Every row gives one point. Each copy is the shape, with its points in the same order, stretched, turned, moved and blurred by noise. Say if it was mirrored as well.

Shape, 6 rows:
[[ 16   1 -21]
 [ 37 -39  61]
 [-48   7 -33]
 [-20   0 -29]
 [-31 -34  44]
 [  3  33  -2]]
Copy 1, 6 rows:
[[ 20 -17 -26]
 [-23 -55  39]
 [ 10  46   5]
 [ 25  17  -5]
 [-26   6  66]
 [-16   8 -20]]
Copy 1 is: mirrored
Copy 2:
[[  2   6  -3]
 [ 49  95   6]
 [ 22 -53 -13]
 [ 15 -20 -15]
 [ 70  16  -6]
 [ 10 -15  26]]
Copy 2 is: only turned
Copy 3:
[[ 20 -14 -16]
 [-77 -76  51]
 [ 12  27 -83]
 [ 18   5 -60]
 [-83 -45 -29]
 [  9  30   8]]
Copy 3 is: only turned
Copy 4:
[[-29  16  12]
 [ 44  51 -31]
 [-14 -41  27]
 [-19 -14  30]
 [ 49  -8   0]
 [-28  -1 -19]]
Copy 4 is: mirrored

Shape (10 x 4):
[[  6 -36   6 -41]
 [ 22  -7  -3  17]
 [-43  63  39 -15]
 [  5 -41 -11  18]
 [ 23  67 -17  -9]
 [-10  -8   6  15]
 [ 13 -47   0  15]
 [ 32 -17  17 -11]
 [-95 -36 -21   0]
 [ 56 -42  61 -36]]
Copy 1:
[[ 15  60  26  23]
 [ -7 -23   0   6]
 [-36  50 -18 -70]
 [ 23 -22  27   2]
 [ -6  -3 -46 -22]
 [  5  -9  11 -21]
 [  5 -20  31  19]
 [-30  17   3  29]
 [ 91  21  65 -75]
 [-73  66  10  64]]
Copy 1 is: only turned
Copy 2:
[[ 67  -2 -28 -20]
 [-14 -10  -8 -24]
 [-23  -7  26  92]
 [  7  16 -17 -67]
 [-44 -58  25  27]
 [ -1   3   4 -18]
 [  3  21 -34 -60]
 [  6 -20 -26  -2]
 [ 60  47  39 -55]
 [ 37  -2 -85  48]]
Copy 2 is: mirrored
Copy 3 (10 x 4):
[[-25  -9  33  -5]
 [ 33   3 -24   0]
 [-24 -11 -75 -33]
 [ 13 -26  12   0]
 [ 26  17 -92  52]
 [  8 -13 -21 -21]
 [ 18 -16  22 -28]
 [ 13  20  -9 -11]
 [-52 -94  37 -15]
 [ -5  56  16 -68]]
Copy 3 is: mirrored
